Each row of a before or after table is a point. The points were changed in one or more steps. Then noise was added and the rows were shuffled. The steps act on columns, c1 being the first. Name the steps. A step turns or swaps two columns, mirrors them in a line or flattens them onto one, adds a multiple of one to another, or multiplies or shifts one. Angles are multiples of 10 degrees, from the lower column toward the higher: turns from -170 to 170, lines from 10 to 170 but not 90. Use the fewest steps. Two steps may share a column if one is a turn and the other turns, adds or multiplies; they go together, in the order done. Otherwise the lowest column goes first.

Before (14 x 2)
[[-0.35 -0.27]
 [ 0.13 -0.54]
 [-0.61 -0.50]
 [ 0.11  0.02]
 [-0.43  0.46]
 [-0.27 -0.23]
 [-0.03  0.75]
 [-0.29  0.98]
 [-0.18  0.14]
 [ 0.14  0.85]
 [-0.33 -0.36]
 [-0.05 -0.43]
 [-0.55 -0.44]
 [-0.12  0.32]]
After (14 x 2)
[[-0.69  0.55]
 [-0.07  0.10]
 [-0.49  0.36]
 [-0.04  0.01]
 [ 0.32 -0.28]
 [-0.31  0.26]
 [-0.15  0.14]
 [-0.21  0.18]
 [ 0.04 -0.03]
 [-0.03  0.01]
 [-0.06  0.09]
 [-0.39  0.34]
 [-0.14  0.11]
 [ 0.19 -0.12]]
Steps: flatten c1 and c2 onto the line at 140 degrees

Before (11 x 4)
[[-0.33 -0.39  0.99  0.17]
 [-0.94 -0.21 -0.05 -0.19]
 [ 0.39  0.95  0.09  0.03]
 [ 0.31  0.15 -0.21  0.05]
 [ 0.38 -0.37 -0.20  0.14]
 [ 0.24  0.40 -0.13 -0.06]
 [-0.32 -0.01 -0.10 -0.33]
 [ 0.22 -0.07  0.27  0.18]
 [ 0.31 -0.12 -0.26 -0.41]
 [ 0.36 -0.39 -0.20  0.18]
 [-0.48 -0.12  0.85  0.02]]
After (11 x 4)
[[-0.48 -0.22 -0.10 -0.22]
 [-0.05 -0.04 -0.25  0.98]
 [-0.29 -0.10 -0.01  0.35]
 [ 0.09  0.85 -0.12  0.48]
 [ 0.20  0.98 -0.35  0.32]
 [ 0.00 -0.19  0.11 -0.26]
 [-0.10 -0.09  0.40 -0.25]
 [ 0.08 -0.21 -0.34 -0.39]
 [ 0.15  0.25 -0.07 -0.27]
 [-0.03  0.11  0.97 -0.37]
 [ 0.13 -0.20 -0.36 -0.38]]
Steps: turn c1 and c4 by -100 degrees; swap c2 and c3

Before (13 x 8)
[[-0.20  0.40  0.42 -0.41  0.00 -0.25  0.20 -0.44]
 [-0.54  0.12  0.34 -0.49 -0.15 -0.06  0.28 -0.50]
 [-0.01  0.16  0.60  0.05  0.36 -0.21  0.09 -0.65]
 [-0.09 -0.26  0.09  0.75 -0.19  0.50  0.65  0.32]
 [-0.22  0.30  0.28  0.21  0.16  0.33 -0.25 -0.29]
 [ 0.44  0.09 -0.04  0.30 -0.36  0.24  0.51  0.03]
 [-0.02  1.06 -0.73 -0.08  0.09  0.49  0.13 -0.44]
 [-0.27  0.75  0.49 -0.25  0.05  0.53  0.46 -0.36]
 [ 0.26 -0.42 -0.22  0.35 -0.47  0.63  0.91  0.27]
 [ 0.01  0.42 -0.31 -0.05  0.88  0.19 -0.18 -0.56]
 [ 0.22  0.40 -0.47 -0.04 -0.13  0.48 -0.28 -0.26]
 [ 0.45 -0.19 -0.08 -0.09 -0.37  0.76  0.67  0.44]
 [-0.19  0.47  0.15 -0.13  0.21 -0.11  0.10  0.11]]
After (13 x 8)
[[-0.26 -0.53  0.23 -0.49  0.03 -0.09  0.19 -0.42]
 [ 0.23  0.32  0.57  0.09 -0.13  0.01 -0.31 -0.27]
 [-0.03  0.27  1.23  0.00  0.10 -0.06  0.11 -0.48]
 [-0.01 -0.61 -0.07 -0.01  0.36  0.02  0.05 -0.68]
 [-0.57 -0.40 -0.05 -0.49 -0.20 -0.04  0.30 -0.52]
 [-0.27 -0.67  0.53 -0.15  0.04  0.00  0.48 -0.39]
 [ 0.43 -0.01  0.08  0.38 -0.38  0.03  0.51  0.04]
 [-0.22 -0.32  0.17  0.27  0.16  0.04 -0.22 -0.35]
 [ 0.01  0.17  0.53  0.02  0.90 -0.05 -0.19 -0.56]
 [ 0.27  0.37 -0.30  0.42 -0.46  0.08  0.90  0.27]
 [ 0.45  0.16 -0.13  0.01 -0.37 -0.01  0.70  0.43]
 [-0.08  0.01 -0.28  0.87 -0.19  0.16  0.65  0.33]
 [-0.16 -0.27  0.40 -0.17  0.24 -0.01  0.08  0.07]]
Steps: turn c2 and c3 by 110 degrees; flatten c4 and c6 onto the line at 10 degrees

Before (8 x 12)
[[-0.04  0.06 -0.16  0.09  0.01 -0.45  0.55  0.24  0.06 -0.22  0.06  0.42]
 [ 0.02 -0.33  0.07 -0.35  0.06 -0.42  0.44 -0.23 -0.23 -0.39  0.11  0.16]
 [ 0.04  0.36  0.10  0.35  0.33 -0.20 -0.35 -0.31 -0.01  0.36 -0.52 -0.21]
 [ 0.45  0.14 -0.04  0.24  0.25  0.10 -0.26 -0.47  0.23  0.08 -0.10 -0.30]
 [-0.28  0.08 -0.14 -0.12  0.25 -0.51  0.29 -0.14  0.08 -0.56  0.36  0.19]
 [-0.03 -0.23  0.14 -0.09 -0.25 -0.76  0.33 -0.16  0.12 -0.38  0.36  0.09]
 [ 0.33  0.47  0.28  0.07  0.00  0.07 -0.46 -0.17 -0.07 -0.03 -0.34 -0.27]
 [ 0.09  0.33  0.15 -0.05  0.25 -0.14  0.07 -0.01  0.22  0.16 -0.27 -0.44]]
After (8 x 12)
[[-0.54  0.41  0.07  0.32  0.32 -0.17 -1.05 -0.33 -0.02  0.37  0.06 -0.51]
 [ 0.36 -0.18  0.15 -0.10 -0.29 -0.77  1.00 -0.16  0.10 -0.40 -0.02  0.24]
 [ 0.06  0.06 -0.19  0.07  0.02 -0.47  1.64  0.24  0.06 -0.21 -0.01  1.05]
 [ 0.38  0.06 -0.15 -0.14  0.29 -0.52  0.89 -0.15  0.09 -0.54 -0.27  0.48]
 [-0.33  0.49  0.28  0.06  0.01  0.07 -1.39 -0.18 -0.06 -0.03  0.32 -0.68]
 [-0.26  0.33  0.12 -0.04  0.25 -0.14  0.17  0.01  0.24  0.14  0.12 -1.07]
 [ 0.08 -0.36  0.10 -0.33  0.04 -0.41  1.31 -0.23 -0.23 -0.39  0.05  0.38]
 [-0.09  0.15 -0.06  0.24  0.26  0.12 -0.77 -0.47  0.25  0.06  0.45 -0.74]]
Steps: swap c1 and c11; multiply c7 by 3; multiply c12 by 2.5
